Each row is a point. Examples show where two turns around zero, p and q, send a point. Write where each new point lands after one turn and then the other. Backwards means that the second turn is done in reverse. Each puzzle has new turns, and all numbers are rounded.

Turn p:
-2	12 => -5	11
40	25 => 34	33
-1	-48 => 9	-47
-11	33 => -18	30
-26	-22 => -21	-27
Turn q:
-8	-40 => -9	-40
18	26 => 18	26
25	-38 => 24	-38
-29	30 => -29	30
-7	22 => -7	22
Where do these land?
q, then p backwards: 7	0 => 7	-2
p, then q: 16	-19 => 19	-15
p, then q: -35	-31 => -28	-37
p, then q: 12	51 => 2	52

Turn p:
7	-1	29 => -1	16	25
-45	-30	2 => -24	-45	18
-25	-29	37 => -16	-18	47
20	8	-25 => 19	6	-26
-7	29	-23 => -14	7	-34
50	23	-21 => 36	35	-31
Turn q:
33	24	-12 => 40	3	-14
31	-58	20 => 1	-60	33
-28	3	-32 => -24	8	-34
-14	37	13 => 5	41	4
-22	-6	10 => -22	7	9
Where do these land?
q, then p: -18	-8	-26 => -8	-25	-19
p, then q: 30	-20	32 => 31	10	35
q, then p: -14	-4	21 => -20	6	14
q, then p: 13	9	28 => 3	26	19
q, then p: 6	35	-74 => 31	-14	-74
p, then q: -16	-13	19 => -15	2	24

Turn p:
20	20	-16	40	-35	-32 => 7	20	9	36	-31	-46
0	-16	-36	-10	-22	-12 => 17	-19	-15	5	-37	-3
-23	-11	35	-25	51	17 => -22	-13	-8	-37	51	26
-18	14	-25	-10	-1	-7 => 2	9	-31	-6	-16	0
-38	-51	-11	-11	14	27 => -31	-46	-12	-14	-9	41
-23	2	41	53	-13	-36 => -52	11	28	-1	-2	-53
35	-13	25	-33	-7	-21 => 40	-17	26	-24	14	-16
41	25	-1	15	44	37 => 14	21	-2	42	53	26
6	31	-12	-19	-30	26 => 25	36	3	-2	-23	25
Turn q:
19	11	36	-11	-9	21 => 12	19	31	-14	-9	25
26	18	4	-6	35	-11 => 24	7	11	-27	17	-24
3	19	8	24	-23	0 => 16	15	8	31	-6	6
5	-1	-39	-24	-42	17 => 12	-7	-46	0	-27	34
-13	-58	-6	50	60	-10 => -32	-64	24	13	51	-36
-29	39	-3	-19	-40	32 => -6	49	-28	13	-10	43
-12	-28	0	-15	18	-49 => -27	-19	-1	-15	-18	-47
Where do these land?
p, then q: -25	-8	-6	13	9	-23 => -22	-7	-24	9	-9	-16
q, then p backwards: -27	26	-16	-18	0	57 => -22	31	-2	-18	38	45
p, then q: 19	-15	0	33	-4	-19 => -9	-12	21	26	-7	-26
q, then p backwards: 19	31	25	26	50	-9 => 43	21	49	-1	6	-22
p, then q backwards: 15	-70	46	-6	-30	12 => 40	-63	48	11	15	10
p, then q: -39	8	-14	-19	-48	-8 => 4	22	-29	4	-50	27
q, then p backwards: 0	0	-15	3	42	16 => 3	-2	23	-15	38	-9
p, then q: 39	27	-19	-32	-20	-26 => 61	-7	4	-12	-23	-13

Turn p:
32	-40	-36	-29	5	4	-18	-24	39 => -17	-55	2	0	22	29	-29	-34	23
-34	38	-5	20	17	-30	-6	30	-40 => -1	50	-43	-16	-22	-36	1	17	-10
-16	-40	22	-7	4	5	-24	-60	-12 => -31	-32	33	-26	10	-7	10	-28	-44
-5	-4	-9	-19	-2	25	11	-38	69 => -38	-20	50	30	13	13	-12	-18	37
47	-11	-18	31	3	36	4	-25	39 => 4	-29	6	60	40	16	0	-26	5
11	-10	-14	-25	15	31	-20	-13	56 => -23	-11	28	15	29	30	-38	-24	23
-38	14	-13	14	-26	-4	14	33	-69 => 0	37	-46	-23	-37	5	47	28	-18
-14	-29	23	11	-2	-6	14	32	-5 => 5	-7	-1	-7	-2	4	-2	50	-18
-14	19	7	2	-5	-53	32	7	-36 => 17	5	-19	-26	-32	-46	26	23	11
42	5	7	2	-40	16	-31	-3	45 => 27	-17	25	42	-16	34	-30	-30	0
-13	25	12	14	24	-24	1	32	-27 => 16	36	-26	-14	-3	-32	-6	24	-8
3	31	22	-15	8	1	24	29	-59 => 41	44	-13	-37	2	-8	33	18	2
Turn q:
20	5	17	37	-6	-4	28	-6	8 => 15	-18	28	26	-14	9	19	-19	3
-10	-4	12	25	33	-8	-59	-1	-16 => -18	10	-22	40	45	-21	-22	-8	16
-19	-1	-5	27	-11	38	6	-1	-23 => -13	-18	-1	21	2	33	-16	5	-30
-25	6	4	-52	6	18	0	-7	126 => -10	34	-30	-51	-74	29	-15	-17	90
1	15	-5	15	-17	-13	17	30	-30 => -6	-3	22	15	4	-2	26	30	-25
4	12	-18	-38	11	-11	21	-21	-26 => 14	17	-10	-38	13	-4	21	-10	-32
18	11	-13	-29	-9	-7	19	33	-21 => 6	8	24	-30	10	-2	20	35	-14
21	-11	22	-91	-16	-5	1	14	-6 => -8	21	31	-83	1	-33	-18	10	-1
-24	9	24	36	-4	-9	27	-11	18 => -19	-11	4	30	-31	10	25	-27	3
-17	-39	-33	1	-10	-4	14	-2	6 => 7	-37	-33	-12	-17	-2	3	16	-6
20	-4	6	41	34	7	28	-9	-7 => 16	-29	11	23	24	23	25	-28	5
11	2	-13	29	-13	-2	-103	-19	-28 => 18	28	-25	60	36	-39	-68	14	-9
Where do these land?
q, then p backwards: -14	-29	-42	-25	-47	23	-13	8	12 => -15	-29	7	-4	-9	-45	-17	55	-2
p, then q: -37	-4	-38	39	28	15	-36	-14	-25 => -14	16	-58	13	13	13	24	6	-50
q, then p: 2	-25	23	-39	-5	-41	44	-19	-38 => 6	-32	13	-68	-13	-29	31	6	14
p, then q: -32	21	-33	-30	-46	20	-30	11	-12 => -1	27	-2	-6	-47	41	-35	3	-36
q, then p: 32	-1	38	46	-28	-25	28	26	-17 => 28	-25	27	9	-3	-30	14	51	-43
p, then q backwards: -30	13	25	32	4	-52	8	40	19 => -6	-7	-20	-7	-62	-25	-45	20	7
q, then p: 40	5	7	-28	33	-4	-8	-50	27 => 12	-19	28	4	15	-18	-11	-62	32
q, then p: 15	22	-41	39	37	31	-16	-6	-20 => 5	20	-30	33	65	5	4	-12	-8
p, then q: 20	13	10	10	24	10	40	-7	20 => 1	-9	9	16	9	0	31	-17	42
q, then p: -27	-6	25	-14	4	23	-21	-19	36 => -39	6	16	11	-26	12	-15	-35	-1
q, then p: 31	-9	26	-30	-3	-1	3	30	-2 => 14	3	36	-27	-1	-8	-30	17	3

Turn p:
-28	-13	36	9	19	-9	-10	21	12	26	29 => -36	-8	30	-32	11	0	-6	19	22	19	19
-7	22	-10	12	15	-4	-34	-30	-45	-37	38 => -14	8	-28	-21	17	1	-45	-14	-32	-48	24
33	34	27	7	36	5	0	7	-40	-29	-3 => 30	-3	23	-11	33	3	-15	8	-58	-21	14
-23	-23	-22	37	-29	-39	-32	10	10	-8	-13 => -28	13	-7	41	-9	-30	-43	8	33	2	-6
42	-45	18	-7	41	13	19	-15	-20	-6	-5 => 34	-65	14	1	7	6	5	-21	-15	3	27
-27	-14	-41	-38	-27	-30	-37	37	45	45	-30 => -21	2	-26	2	-24	-18	-9	29	49	50	-74
46	29	34	23	19	25	-15	-34	-7	-33	17 => 42	14	18	-12	36	34	-23	-25	-18	-32	31
-38	4	4	-29	-11	42	44	-22	13	-16	-53 => -17	-7	7	33	-2	28	70	-20	-8	-23	-40
19	42	28	-11	-21	-31	19	11	-1	-15	-2 => 27	35	37	-14	-16	-18	3	12	-17	-20	-14
-22	-5	-41	28	37	16	45	-33	15	44	-5 => -24	0	-29	8	24	-19	51	-50	1	43	22
-24	-9	11	-10	-24	-14	34	-30	20	36	8 => -23	11	15	-14	-38	-7	32	-33	24	13	0
3	-39	-46	-21	-26	1	-12	57	35	-1	28 => 11	-14	-46	2	-23	-12	2	61	55	14	-3
24	18	1	0	-29	26	-21	21	-40	-6	-8 => 18	14	-8	15	-17	34	-23	28	-38	-1	0
Turn q:
5	7	-1	-7	6	-21	-30	45	-29	-21	2 => 0	21	-26	-8	-14	-19	-21	37	-26	-9	22
-12	-9	32	4	26	-25	25	28	19	-47	7 => 10	8	14	-2	-39	-18	36	37	18	-35	11
7	-7	30	38	6	-10	18	-1	-46	-38	-6 => 3	14	24	21	-30	-1	14	2	-49	-42	4
32	-57	-44	-48	-47	17	-23	3	19	22	-14 => 47	-61	-63	-12	22	18	-17	-8	1	37	-9
12	-10	27	27	2	4	26	54	-10	-2	33 => 23	23	18	35	-17	8	24	40	-13	12	32
-33	20	-24	30	29	4	17	-7	-10	36	-52 => -54	18	5	6	30	-5	22	1	-16	10	-56
-31	18	11	-3	51	10	34	-24	-33	-3	-1 => -42	21	24	-10	21	-8	45	-19	-12	-30	13
-11	14	32	22	11	-31	24	11	-14	5	17 => -9	16	43	14	-15	-27	14	16	-11	1	14
47	-18	-31	-23	-5	-12	-29	-27	30	37	11 => 30	-33	-26	16	40	-21	-38	-24	31	17	-5
35	11	12	-45	-20	55	-47	-25	49	7	-1 => 45	-4	-11	-39	35	48	-46	-22	49	-1	-2
15	21	-23	-61	-48	25	-8	-26	33	13	27 => 27	-12	-20	-39	6	17	-24	-52	41	45	20
-15	-47	-43	1	-24	14	-55	-11	16	20	18 => -19	-60	-40	18	12	30	-41	4	15	19	7
-11	30	-20	41	11	-5	23	-8	-3	-25	-12 => -29	33	1	22	-29	-5	15	-17	-1	-13	-26
-41	27	44	23	3	-25	23	-13	-19	-3	-29 => -32	13	59	-21	-21	-15	15	6	-25	-13	-24
Where do these land?
p, then q: -25	-54	6	40	-3	-48	-10	15	-10	45	30 => -30	-52	31	-2	-9	-14	-37	34	30	43	26
q, then p: -30	-27	8	18	-9	-64	-7	0	-49	10	13 => -50	-19	22	4	-43	-28	-41	22	-9	-6	26
p, then q: -43	-45	-7	1	56	1	-1	-16	-40	3	-31 => -51	-67	5	19	10	0	27	15	-28	-25	4
q, then p backwards: 0	-1	-18	-32	15	7	-17	9	-19	-14	-65 => -14	44	-32	-46	25	3	-17	-1	-11	-13	15
q, then p backwards: 18	-22	-16	-30	36	13	-1	-1	17	-10	-7 => 2	-1	-29	-10	21	17	4	-5	29	-32	17
q, then p backwards: 12	36	10	-24	-30	36	38	-23	17	-14	17 => 29	12	22	-2	-14	12	17	-50	32	35	14
p, then q: 22	32	30	-43	-34	37	-1	22	27	-14	26 => 57	48	-22	-33	-4	34	20	0	9	10	2
p, then q: 28	12	-24	-16	28	13	17	7	15	-64	-14 => 30	21	-36	34	-8	-25	27	-2	-8	-46	-11
p, then q: 44	20	5	-25	-11	14	32	-15	35	-6	-36 => 54	24	16	13	12	-1	17	-34	-10	-12	-38
p, then q: 5	52	36	9	7	-4	-7	-3	38	4	22 => 14	43	19	-43	21	-11	1	-4	30	-16	12
q, then p: -35	-8	-35	34	6	-30	0	27	-45	55	16 => -77	4	5	-1	-2	-33	-14	13	-24	42	28
q, then p: 55	26	4	-7	-10	34	-18	-29	1	-12	9 => 38	12	-19	-14	30	32	-26	-37	-3	-17	-2
p, then q backwards: -16	15	-15	3	-37	5	-19	-20	37	-5	14 => 5	37	-20	7	19	23	-7	1	32	-27	-1
q, then p: -34	-36	16	72	-14	-13	-7	28	-23	22	7 => -49	1	30	39	-9	16	-15	47	-18	24	40
